Rows are points. The points of each table are mixes of a few directions, plus a little noise. How many directions does each table use, and how many do they share? Where both have some left over, give the other angles between the two spaces (their principal angles), to ten degrees, smallest first.

First (7 x 2)
| -.08 |  .28 |
|  .08 | -.28 |
|  .07 | -.22 |
| -.20 |  .67 |
| -.11 |  .37 |
|  .10 | -.34 |
|  .14 | -.46 |
Second (7 x 2)
|  .09 | -.28 |
| -.03 |  .10 |
|  .09 | -.27 |
|  .03 | -.11 |
| -.28 |  .92 |
|  .10 | -.30 |
|  .03 | -.05 |
Directions: first 1, second 1, shared 1

First (7 x 4)
| -.01 |  .25 | -.36 | -.62 |
|  .01 | -.26 |  .37 |  .65 |
|  .00 |  .10 | -.15 | -.26 |
|  .01 | -.19 |  .27 |  .48 |
|  .01 | -.15 |  .21 |  .37 |
|  .00 | -.01 |  .01 |  .01 |
| -.01 |  .25 | -.37 | -.64 |
Second (6 x 4)
|  .01 | -.21 |  .30 |  .52 |
| -.01 |  .26 | -.37 | -.64 |
| -.01 |  .24 | -.35 | -.60 |
|  .01 | -.18 |  .26 |  .45 |
|  .00 |  .04 | -.05 | -.10 |
|  .01 | -.15 |  .21 |  .37 |
Directions: first 1, second 1, shared 1

First (9 x 8)
|  .10 | -.17 |  .00 | -.49 | -.10 |  .30 | -.09 | -.05 |
|  .03 | -.04 | -.01 | -.49 |  .16 |  .17 |  .06 |  .05 |
| -.38 |  .07 | -.11 |  .68 | -.03 | -.56 |  .31 | -.08 |
| -.16 |  .12 | -.36 |  .87 | -.03 | -.46 |  .38 | -.38 |
|  .26 |  .20 |  .07 | -.27 |  .21 |  .45 | -.09 |  .00 |
|  .48 | -.13 |  .03 | -.29 |  .04 |  .07 | -.41 |  .25 |
| -.04 |  .16 |  .35 | -.17 |  .09 |  .23 | -.18 |  .28 |
|  .10 | -.13 |  .26 | -.34 | -.33 |  .48 | -.35 |  .00 |
| -.38 | -.07 | -.22 |  .51 | -.01 | -.69 |  .37 | -.07 |
Second (10 x 8)
|  .07 |  .14 | -.62 |  .60 | -.66 | -.13 | -.10 |  .00 |
|  .14 |  .29 | -.50 | -.03 | -.03 | -.44 |  .09 | -.17 |
| -.04 |  .28 |  .09 |  .11 |  .16 |  .31 |  .46 |  .01 |
| -.32 | -.30 |  .43 | -.49 |  .47 | -.03 |  .00 |  .00 |
| -.29 |  .17 |  .09 |  .32 |  .01 |  .47 |  .51 |  .08 |
|  .32 | -.41 |  .57 | -.15 | -.03 |  .27 | -.58 |  .16 |
| -.13 | -.02 |  .03 | -.23 |  .22 | -.15 |  .07 | -.06 |
|  .22 | -.01 | -.13 | -.10 | -.06 | -.26 | -.25 | -.05 |
| -.06 |  .03 |  .48 | -.35 |  .52 |  .25 |  .27 |  .00 |
|  .07 | -.18 | -.44 |  .34 | -.60 | -.28 | -.46 |  .02 |
Directions: first 5, second 4, shared 1; angles 30, 40, 40

First (9 x 11)
| -.12 | -.12 | -.32 |  .45 | -.15 | -.11 | -.40 | -.35 | -.20 |  .01 | -.24 |
|  .31 |  .17 | -.14 | -.61 |  .26 | -.15 | -.13 |  .42 |  .13 | -.10 | -.06 |
| -.11 |  .21 | -.13 |  .20 | -.35 |  .16 | -.14 | -.36 | -.13 |  .25 |  .49 |
| -.31 | -.28 |  .55 |  .09 | -.19 |  .15 |  .28 | -.09 |  .13 |  .70 | -.28 |
|  .45 |  .53 | -.29 | -.65 |  .32 | -.15 | -.01 |  .29 |  .25 |  .06 |  .48 |
| -.06 | -.23 |  .73 | -.05 |  .12 |  .06 |  .59 |  .13 |  .19 |  .25 | -.09 |
| -.22 | -.21 |  .04 | -.06 |  .01 |  .26 |  .19 |  .41 | -.08 | -.74 | -.31 |
|  .18 | -.17 |  .25 |  .11 | -.04 | -.14 | -.13 | -.07 | -.29 | -.44 |  .13 |
| -.13 |  .12 | -.69 |  .53 |  .02 | -.09 | -.25 | -.37 | -.01 |  .01 | -.12 |
Second (9 x 11)
| -.26 |  .04 | -.11 |  .45 |  .20 | -.17 |  .31 | -.22 |  .16 | -.03 | -.21 |
| -.12 |  .00 | -.03 | -.24 | -.58 |  .44 | -.40 | -.03 | -.16 |  .53 |  .21 |
| -.02 | -.01 | -.16 |  .06 | -.24 |  .25 | -.20 | -.06 | -.14 | -.01 |  .16 |
|  .51 | -.06 |  .08 | -.63 |  .50 | -.20 |  .03 |  .54 |  .25 | -.01 | -.29 |
| -.44 |  .06 |  .10 |  .29 | -.49 |  .15 | -.04 | -.38 | -.15 |  .31 |  .20 |
|  .11 |  .00 |  .01 | -.07 |  .43 | -.26 |  .25 |  .16 |  .26 | -.01 | -.31 |
| -.45 |  .08 |  .64 |  .12 | -.59 | -.12 |  .03 | -.45 | -.30 |  .23 |  .42 |
|  .16 | -.04 | -.49 |  .53 |  .34 |  .01 |  .08 | -.05 | -.07 | -.81 |  .00 |
|  .52 | -.07 | -.04 | -.49 |  .43 | -.10 | -.05 |  .48 |  .14 | -.20 | -.18 |
Directions: first 6, second 4, shared 3; angles 40

First (10 x 14)
| -.14 | -.49 |  .31 | -.04 | -.39 |  .43 | -.51 |  .48 |  .35 |  .07 | -.11 | -.14 | -.01 | -.14 |
| -.26 | -.01 |  .24 |  .28 |  .18 |  .18 |  .26 |  .66 |  .45 | -.05 | -.23 |  .35 |  .19 | -.34 |
|  .17 |  .03 | -.37 | -.63 |  .20 |  .41 | -.04 | -.63 |  .00 |  .19 | -.02 | -.17 |  .05 |  .08 |
|  .16 |  .37 | -.15 |  .09 |  .23 | -.41 |  .05 | -.48 | -.31 |  .19 |  .20 | -.09 | -.13 |  .08 |
|  .45 |  .71 | -.07 |  .19 |  .74 | -.16 |  .23 | -.14 |  .02 |  .40 |  .30 | -.09 |  .15 | -.55 |
|  .25 | -.17 | -.26 | -.44 | -.21 |  .40 |  .28 |  .18 | -.06 | -.50 | -.01 | -.01 |  .32 |  .09 |
| -.35 | -.21 |  .40 |  .39 | -.13 | -.04 | -.33 |  .40 |  .28 |  .18 | -.15 |  .08 | -.15 | -.13 |
| -.09 |  .11 |  .24 |  .43 |  .04 | -.27 |  .08 |  .37 |  .08 | -.04 |  .00 |  .15 | -.03 | -.16 |
|  .15 |  .10 | -.29 | -.12 | -.17 | -.43 |  .00 | -.56 | -.56 | -.16 |  .19 | -.16 | -.20 |  .48 |
| -.35 | -.39 | -.09 | -.15 | -.47 | -.13 | -.10 | -.25 | -.22 | -.30 | -.20 |  .06 | -.21 |  .60 |
Second (8 x 14)
| -.20 |  .04 | -.11 |  .19 | -.04 | -.01 |  .07 |  .47 | -.13 | -.28 | -.08 | -.18 | -.12 |  .20 |
|  .14 |  .12 |  .33 | -.26 |  .09 |  .41 |  .08 |  .00 | -.01 | -.11 |  .02 | -.20 |  .06 | -.27 |
| -.47 |  .21 | -.25 |  .28 |  .15 | -.14 |  .15 |  .83 | -.42 | -.44 | -.42 | -.28 | -.20 |  .38 |
|  .12 |  .03 |  .04 | -.19 |  .17 | -.14 | -.08 | -.50 |  .00 |  .37 | -.10 |  .25 |  .14 | -.16 |
|  .44 | -.16 |  .44 | -.28 | -.25 |  .56 | -.02 | -.34 |  .41 |  .00 |  .52 | -.09 |  .09 | -.38 |
|  .31 | -.23 | -.08 | -.10 | -.10 | -.35 | -.24 | -.94 |  .34 |  .66 |  .25 |  .55 |  .18 | -.16 |
| -.41 | -.10 | -.54 |  .58 | -.15 | -.52 |  .00 |  .57 | -.13 | -.20 | -.12 |  .03 | -.21 |  .58 |
|  .07 |  .09 |  .17 | -.19 |  .13 |  .17 |  .02 | -.08 | -.04 |  .01 | -.06 | -.06 |  .05 | -.16 |
Directions: first 5, second 3, shared 0; angles 40, 40, 70

First (9 x 18)
| -.03 | -.02 | -.02 |  .04 |  .03 | -.03 |  .00 | -.03 | -.01 |  .04 |  .00 | -.02 | -.07 | -.03 | -.05 |  .00 |  .02 |  .07 |
|  .59 |  .71 |  .69 | -.13 | -.31 |  .17 | -.10 |  .38 |  .10 |  .02 | -.19 |  .30 |  .51 |  .26 | -.04 |  .09 | -.28 | -.38 |
| -.20 | -.20 | -.26 |  .35 |  .08 | -.34 |  .03 | -.34 | -.09 |  .02 | -.01 | -.29 | -.61 | -.12 | -.34 | -.14 |  .15 |  .37 |
|  .17 | -.16 | -.25 |  .37 | -.52 | -.65 | -.05 | -.56 | -.04 | -.79 | -.09 | -.58 | -.52 |  .39 | -.20 | -.53 |  .01 | -.28 |
| -.55 | -.56 | -.51 | -.01 |  .40 |  .04 |  .10 | -.16 | -.07 |  .19 |  .18 | -.09 | -.26 | -.32 |  .11 |  .07 |  .23 |  .38 |
|  .40 |  .46 |  .49 | -.26 | -.19 |  .28 | -.06 |  .38 |  .10 |  .02 | -.08 |  .31 |  .58 |  .18 |  .16 |  .13 | -.22 | -.38 |
|  .22 |  .29 |  .25 |  .09 | -.11 | -.05 | -.04 |  .06 |  .01 |  .05 | -.10 |  .04 | -.01 |  .07 | -.18 |  .00 | -.08 | -.01 |
| -.40 | -.34 | -.30 | -.07 |  .37 |  .15 |  .07 | -.01 | -.04 |  .28 |  .14 |  .05 | -.08 | -.29 |  .10 |  .15 |  .15 |  .31 |
| -.20 | -.18 | -.08 | -.38 |  .24 |  .42 |  .04 |  .27 |  .05 |  .18 |  .15 |  .27 |  .47 | -.13 |  .43 |  .23 |  .01 | -.08 |
Second (9 x 18)
| -.07 | -.42 | -.23 | -.11 | -.09 |  .32 | -.04 | -.08 | -.26 | -.19 |  .00 |  .04 |  .21 |  .03 |  .51 |  .18 | -.04 |  .11 |
| -.01 |  .29 |  .41 |  .16 | -.48 |  .05 | -.18 |  .14 |  .72 |  .05 |  .02 | -.22 |  .10 |  .68 |  .10 |  .21 | -.09 | -.30 |
|  .02 |  .44 |  .63 |  .00 |  .12 |  .07 | -.17 |  .35 |  .94 |  .42 |  .06 |  .13 |  .35 |  .35 | -.17 | -.32 |  .06 | -.59 |
|  .17 |  .14 | -.22 | -.16 | -.04 | -.15 |  .23 |  .01 | -.61 | -.23 | -.04 |  .06 | -.11 | -.33 | -.12 |  .25 | -.15 |  .21 |
|  .08 | -.20 |  .21 |  .38 | -.11 |  .30 | -.34 | -.17 | -.02 |  .17 | -.17 | -.06 | -.04 |  .15 |  .12 |  .07 |  .03 |  .33 |
|  .03 | -.09 | -.40 | -.15 |  .30 | -.50 |  .46 | -.26 | -.42 | -.22 | -.07 |  .10 | -.26 | -.34 | -.27 | -.75 |  .12 |  .01 |
| -.15 | -.05 | -.50 | -.20 |  .22 | -.43 |  .35 | -.10 | -.37 | -.21 |  .12 | -.07 | -.31 | -.44 | -.25 | -.07 |  .04 |  .06 |
| -.31 | -.25 | -.45 | -.03 |  .10 | -.05 | -.04 | -.04 | -.26 | -.09 |  .26 | -.25 | -.29 | -.38 | -.03 |  .57 |  .01 |  .28 |
|  .23 |  .14 |  .54 |  .10 | -.02 |  .42 | -.28 |  .13 |  .28 |  .29 | -.16 |  .23 |  .36 |  .23 |  .14 | -.13 | -.02 | -.09 |
Directions: first 3, second 6, shared 2; angles 30

First (10 x 24)
|  .06 |  .03 |  .18 |  .02 | -.06 |  .01 |  .23 | -.15 |  .00 |  .16 |  .29 |  .18 |  .01 | -.06 | -.06 |  .10 |  .20 | -.30 | -.10 | -.14 |  .07 |  .32 | -.01 | -.22 |
|  .29 | -.44 | -.29 |  .47 | -.09 | -.23 | -.12 |  .34 | -.17 | -.34 | -.02 |  .32 |  .25 | -.17 |  .17 | -.08 | -.20 |  .20 | -.01 |  .23 |  .25 |  .05 | -.08 |  .87 |
| -.06 |  .07 |  .02 | -.01 | -.13 | -.09 |  .00 |  .00 |  .18 |  .23 |  .19 |  .13 | -.10 | -.27 |  .31 |  .12 |  .10 | -.07 | -.02 |  .21 | -.02 |  .15 |  .17 |  .04 |
| -.13 |  .07 |  .12 | -.23 | -.01 |  .03 |  .04 | -.18 |  .09 |  .09 |  .13 | -.14 | -.11 |  .18 | -.10 |  .16 |  .12 | -.16 |  .00 | -.13 | -.09 |  .03 | -.02 | -.40 |
| -.16 | -.48 | -.16 | -.41 | -.12 |  .13 | -.08 | -.12 |  .15 | -.35 |  .17 | -.51 | -.17 |  .62 | -.17 |  .33 |  .03 |  .23 |  .09 | -.11 | -.29 | -.32 | -.30 | -.41 |
|  .08 |  .08 |  .02 |  .11 |  .00 |  .14 |  .14 |  .03 |  .00 |  .10 | -.04 |  .09 |  .02 | -.26 |  .11 | -.15 |  .03 |  .10 | -.04 |  .07 | -.01 |  .05 |  .08 |  .07 |
|  .03 |  .11 |  .02 |  .11 |  .00 | -.04 |  .01 |  .05 |  .00 |  .11 | -.02 |  .15 |  .02 | -.22 |  .12 | -.07 |  .00 | -.03 | -.02 |  .09 |  .06 |  .09 |  .11 |  .15 |
|  .06 |  .00 | -.07 |  .02 |  .15 |  .23 |  .02 |  .06 | -.14 | -.19 | -.33 | -.20 |  .08 |  .12 | -.20 | -.27 | -.15 |  .29 |  .04 | -.10 | -.06 | -.28 | -.10 |  .02 |
| -.22 |  .04 | -.01 | -.33 |  .13 | -.04 | -.25 | -.09 | -.01 | -.18 | -.19 | -.40 | -.09 |  .55 | -.31 |  .11 | -.11 | -.01 |  .11 | -.21 | -.11 | -.33 | -.14 | -.33 |
|  .04 |  .52 |  .17 |  .25 |  .13 | -.14 |  .00 |  .06 | -.09 |  .37 | -.17 |  .37 |  .08 | -.48 |  .13 | -.24 | -.01 | -.26 | -.05 |  .08 |  .22 |  .24 |  .29 |  .24 |
Second (8 x 24)
|  .04 |  .01 |  .02 |  .06 | -.01 |  .02 |  .06 |  .01 |  .00 |  .04 |  .03 |  .07 |  .01 | -.09 |  .03 | -.03 |  .03 | -.01 | -.02 |  .02 |  .02 |  .06 |  .02 |  .04 |
|  .03 |  .03 |  .02 |  .12 |  .05 | -.35 | -.20 |  .06 | -.13 | -.07 |  .01 |  .20 |  .11 |  .11 | -.10 |  .08 | -.08 | -.30 |  .00 | -.07 |  .24 |  .14 | -.02 |  .24 |
| -.08 |  .09 | -.09 | -.09 | -.03 |  .28 |  .04 |  .06 |  .18 |  .12 | -.15 | -.20 | -.13 | -.26 |  .28 | -.15 | -.02 |  .41 |  .05 |  .26 | -.24 | -.24 |  .14 | -.04 |
| -.16 |  .03 | -.08 | -.11 |  .07 | -.26 | -.36 |  .05 | -.03 | -.14 | -.15 | -.14 | -.02 |  .31 | -.10 |  .12 | -.15 | -.07 |  .10 | -.02 |  .05 | -.18 | -.03 |  .08 |
|  .12 |  .04 |  .04 |  .16 | -.05 |  .10 |  .19 |  .03 |  .01 |  .14 |  .06 |  .19 |  .04 | -.34 |  .16 | -.12 |  .08 |  .03 | -.06 |  .10 |  .03 |  .16 |  .10 |  .11 |
|  .18 |  .13 |  .05 |  .38 | -.03 | -.18 |  .07 |  .14 | -.08 |  .19 |  .05 |  .49 |  .15 | -.49 |  .22 | -.12 |  .01 | -.18 | -.08 |  .16 |  .26 |  .34 |  .18 |  .46 |
| -.02 | -.31 |  .09 | -.43 | -.07 |  .67 |  .49 | -.36 |  .12 | -.13 |  .24 | -.53 | -.17 |  .43 | -.34 |  .08 |  .28 |  .26 | -.05 | -.34 | -.44 | -.17 | -.32 | -.94 |
| -.11 | -.01 | -.04 | -.09 |  .07 | -.27 | -.30 |  .01 | -.06 | -.15 | -.08 | -.09 |  .01 |  .35 | -.17 |  .14 | -.13 | -.16 |  .07 | -.10 |  .09 | -.10 | -.07 |  .04 |
Directions: first 5, second 3, shared 3
